Each row is a point. The last column is the point's height on a tilted bowl or saddle (a function of degree 2), plus a little noise. Count its main directions that bend up, bend down and stay straight.

Points (11 x 3)
3  -30  -27
-9  -60  -60
-2  8  -5
22  34  -17
-35  -4  -9
-29  30  10
20  -54  -45
17  -37  -32
-28  4  -3
20  21  -13
27  -1  -19
Directions: 0 up, 1 down, 1 straight

Points (16 x 4)
10  11  -8  20
-8  27  -34  33
-4  1  -27  16
9  -8  -5  19
3  -29  -6  30
19  4  6  20
10  -15  28  24
18  -8  -45  -25
-27  -18  60  -45
10  16  -27  9
1  -36  0  37
20  -26  13  34
6  -42  -3  43
-23  42  16  60
-36  -12  -30  25
5  7  26  23
Directions: 1 up, 1 down, 1 straight

Points (27 x 5)
-18  49  -21  -22  60
1  4  23  2  -9
18  -30  42  22  -15
-16  -25  -30  9  -3
6  -5  -10  6  -2
-18  1  24  1  -8
-18  6  60  -24  -31
-24  13  -17  29  35
-17  -1  24  35  -7
-40  27  45  -42  -51
8  -32  -12  -3  -8
-20  37  24  9  -11
14  -38  -46  44  -46
-12  -5  -21  -4  4
37  22  12  6  -11
8  4  -12  0  5
4  28  -7  14  20
-8  20  -25  4  29
-3  -25  5  22  1
20  31  -16  14  23
25  2  27  -19  9
-2  25  24  21  -17
-15  -17  3  5  5
-10  1  11  -26  7
12  1  34  32  -38
-10  -1  12  -2  0
26  3  -22  -4  -2
Directions: 2 up, 2 down, 0 straight

Points (46 x 7)
24  -15  -35  19  -25  1  21
-11  -7  30  28  -2  -9  8
-16  -4  -38  9  -3  24  16
-47  7  10  -29  -27  5  42
8  6  19  6  17  32  21
-4  -17  -23  -8  3  21  8
0  3  -19  6  4  -47  23
-7  -40  -8  0  -13  -31  -4
-35  -26  37  -19  12  -13  19
-4  -19  18  -15  -48  0  34
11  -17  -13  14  16  -7  5
39  -28  22  -5  -11  -2  17
-23  -7  -9  -7  19  0  17
-19  40  16  1  -11  -18  36
19  -21  23  -13  30  -35  -7
1  -17  -20  -5  10  9  7
-19  -14  -23  -1  -17  -32  23
-24  11  27  5  -9  15  29
-5  -12  -19  -13  -6  -7  7
-30  5  -23  19  14  -4  33
35  9  -15  -33  32  -19  -5
-24  -20  28  -2  19  31  37
-8  -16  -15  21  -12  27  13
8  25  8  1  -5  -28  17
8  40  -20  37  0  0  34
-11  2  6  -17  16  -12  9
-7  5  -56  -31  24  -4  21
31  41  -23  13  -20  37  -13
12  24  -7  -16  29  9  -9
34  -8  -27  -18  4  -19  10
37  -8  27  21  -7  20  27
34  -23  -12  17  -4  12  14
-7  21  -21  14  5  25  14
-6  -1  -2  3  32  1  14
39  23  11  22  -32  -33  60
7  -28  -20  10  -10  -2  4
13  15  -5  -11  32  27  4
-60  6  1  -24  -9  -3  53
-22  3  -9  1  23  4  22
15  -2  7  -15  -3  -16  4
21  4  -11  -2  -12  19  -2
-2  -9  -5  8  4  13  8
-8  12  -29  14  -36  -17  39
0  7  6  2  -16  -9  13
-3  0  -47  9  -15  -5  21
22  2  12  -11  -1  12  1
Directions: 4 up, 1 down, 1 straight

Points (71 x 9)
1  28  41  -4  20  15  -31  -19  37
-19  44  18  -11  -30  -16  -8  13  -5
-8  4  -39  -16  1  19  6  -33  46
4  -3  -27  7  29  37  9  1  26
12  7  15  3  -26  8  -1  -12  15
-28  -41  19  -8  -13  16  -10  -1  23
-10  -9  -16  -7  23  -15  16  -35  25
13  -27  -11  3  -40  -20  11  -6  -2
-11  -6  36  27  6  23  6  -21  24
27  11  -6  -46  4  4  14  -1  44
-40  15  -3  -18  -49  -3  -3  -26  12
46  -15  -5  -42  13  -2  2  6  40
-27  -3  0  -18  -4  10  23  1  17
11  -6  54  -25  -24  25  11  -35  30
10  -12  35  27  12  -31  4  7  6
-8  -12  28  -44  7  21  10  -13  30
-14  -24  -2  22  -20  -3  8  -16  6
-21  1  2  32  32  24  -18  -23  23
-11  6  18  -10  3  -14  8  -9  10
27  20  -4  -15  -22  -22  -10  6  5
-1  25  22  5  -9  7  -16  11  3
17  -7  17  -3  -1  -7  -25  -3  11
12  9  21  23  -12  0  -4  42  -5
-11  -20  4  6  -1  -12  -34  6  2
6  -9  8  18  34  -4  -4  -10  7
-9  5  -10  16  -7  7  -26  14  2
-3  25  31  -6  19  5  -40  -4  26
-2  7  -16  -24  -32  -11  15  5  10
0  4  -12  -32  -8  -32  -2  -10  12
20  9  13  -15  -18  10  12  -5  20
-45  39  7  8  -25  1  -29  2  15
-1  8  -16  -16  18  27  -9  -6  27
46  20  51  7  0  22  -21  -4  60
14  0  -3  -22  31  -16  2  36  -1
-11  33  -18  25  -18  26  -32  -9  38
-2  3  -1  -24  51  9  12  -13  48
-8  -31  -35  21  9  -1  -46  17  -12
9  46  -47  1  -19  31  -9  29  54
0  11  -2  -22  -3  13  -39  0  23
13  -17  -37  -24  -12  -6  -9  17  10
-8  9  -10  -47  3  6  16  -14  39
-27  23  34  33  15  -3  21  3  28
-17  36  -15  18  1  -18  6  37  -3
-15  -60  -18  23  -28  22  -28  -10  32
16  -56  -8  17  9  -6  23  2  -8
-4  -24  10  -11  27  15  -23  39  9
14  18  31  9  23  -28  -22  -11  29
6  9  -10  -19  -30  27  -13  5  25
-1  15  10  1  3  -24  4  -9  6
22  40  3  -28  -23  4  46  16  38
-1  17  -22  -16  32  -7  -22  14  14
5  -5  0  -4  -1  31  33  -9  32
-13  3  18  3  -12  -18  4  38  -7
-22  0  -15  -27  -11  -13  4  -29  22
-21  1  -4  -1  -15  -20  -11  17  -4
23  6  1  1  -29  7  9  -3  19
6  39  -12  9  31  -24  15  -28  54
-12  -21  7  18  -3  -25  -25  11  -7
-11  -19  13  -21  -40  -19  -9  -4  10
25  4  14  16  2  6  20  -11  26
-9  -6  22  2  10  -31  -5  -2  5
26  -1  -14  11  34  -1  -31  20  -16
-10  1  35  -23  -28  3  36  -4  11
-12  -13  17  10  -25  -1  2  7  5
-2  -26  -21  -5  -12  -15  0  18  -8
41  15  -16  -9  8  -6  2  8  14
1  25  1  5  -1  -13  18  2  9
41  -15  23  -11  7  36  4  -10  52
20  28  -27  -5  11  14  21  -17  54
-15  -30  27  -13  -40  -20  19  18  18
25  -30  23  -18  -5  -25  6  6  12
Directions: 5 up, 1 down, 2 straight
